Each row is a point. Each copy is the shape, with its points in the same order, turned, moved and blurred by noise. Some copies are also mirrored. Which?

Shape (7 x 2):
[[ 10 -12]
 [-16  -8]
 [ 50  36]
 [-24  -2]
 [-17 -12]
 [ 26   2]
 [ 36  55]]
Copy 1:
[[ 21  -5]
 [  2  14]
 [  7 -65]
 [ -8  17]
 [  5  19]
 [ 20 -25]
 [-17 -64]]
Copy 1 is: mirrored
Copy 2:
[[ 23  15]
 [  2 -11]
 [ 77  -5]
 [ -4 -20]
 [  3 -10]
 [ 42  10]
 [ 83 -33]]
Copy 2 is: mirrored

Shape, 6 rows:
[[-48 -29 -18]
 [ 19  -8   3]
 [ 35  15  48]
 [-50  11 -37]
 [ 13  40 -11]
 [  3 -47  13]]
Copy 1 (6 x 3):
[[ 33  -3 -62]
 [ 19   0  14]
 [-23 -18  42]
 [ 23  42 -52]
 [ -3  46  12]
 [ 38 -39  -7]]
Copy 1 is: only turned
Copy 2 (6 x 3):
[[-47  15 -10]
 [ 18 -10  -4]
 [ 61  13  17]
 [-55 -12  24]
 [ 15 -29  39]
 [  4  18 -36]]
Copy 2 is: mirrored
Copy 3:
[[-33  -3  62]
 [ -9 -12  -9]
 [  4  28 -40]
 [  9 -10  72]
 [ 37 -10   2]
 [-52  -3   3]]
Copy 3 is: mirrored
Copy 4, 6 rows:
[[ 61 -30   8]
 [ -4  -4 -15]
 [-57   5   5]
 [ 56  16  18]
 [ -4  45   1]
 [  6 -42 -19]]
Copy 4 is: mirrored

Shape, 8 rows:
[[-13 -49  34]
 [ 50   8  46]
 [  2  19   3]
 [ -5  19  42]
 [ -6 -17 -56]
 [  9 -28   7]
 [ 19  -6 -60]
 [ -2  10  23]]
Copy 1, 8 rows:
[[ 23 -16 -49]
 [-46 -61 -32]
 [-22 -20  11]
 [  1 -59   0]
 [-13  43   3]
 [ -7 -15 -33]
 [-42  40   2]
 [ -3 -39  -1]]
Copy 1 is: mirrored
Copy 2:
[[ 29 -25  47]
 [ 54  57  14]
 [-14  27  -8]
 [ -4  46  35]
 [ -5 -30 -39]
 [ 22  -6  11]
 [  3 -14 -49]
 [ -3  26  21]]
Copy 2 is: only turned
Copy 3 (8 x 3):
[[-62 -37  29]
 [ 16  -9  71]
 [-11   8   2]
 [-17  22  36]
 [-14 -32 -48]
 [-22 -35  20]
 [ 13 -37 -48]
 [-25  13  25]]
Copy 3 is: only turned

Shape:
[[  4 -40   6 -37]
 [ 30  66  64  47]
 [ 18  22  -7  -3]
 [  0  13  22 -25]
 [ -9 -60  -9 -18]
 [-27 -36 -10  16]
 [-40 -26  -1 -13]]
Copy 1 (7 x 4):
[[  1 -44   0 -11]
 [ 63  76  -9  48]
 [ -5  17  21  10]
 [  3  -5  -6  29]
 [-12 -42 -10 -45]
 [-17  -1 -25 -44]
 [-28 -12 -32 -13]]
Copy 1 is: only turned
Copy 2:
[[  3   4 -24  55]
 [ 10 -12   1 -93]
 [-26  19   2  -4]
 [  9  23 -21   3]
 [  5  -8   1  71]
 [ 15   0  37  44]
 [ 25  25  16  47]]
Copy 2 is: mirrored
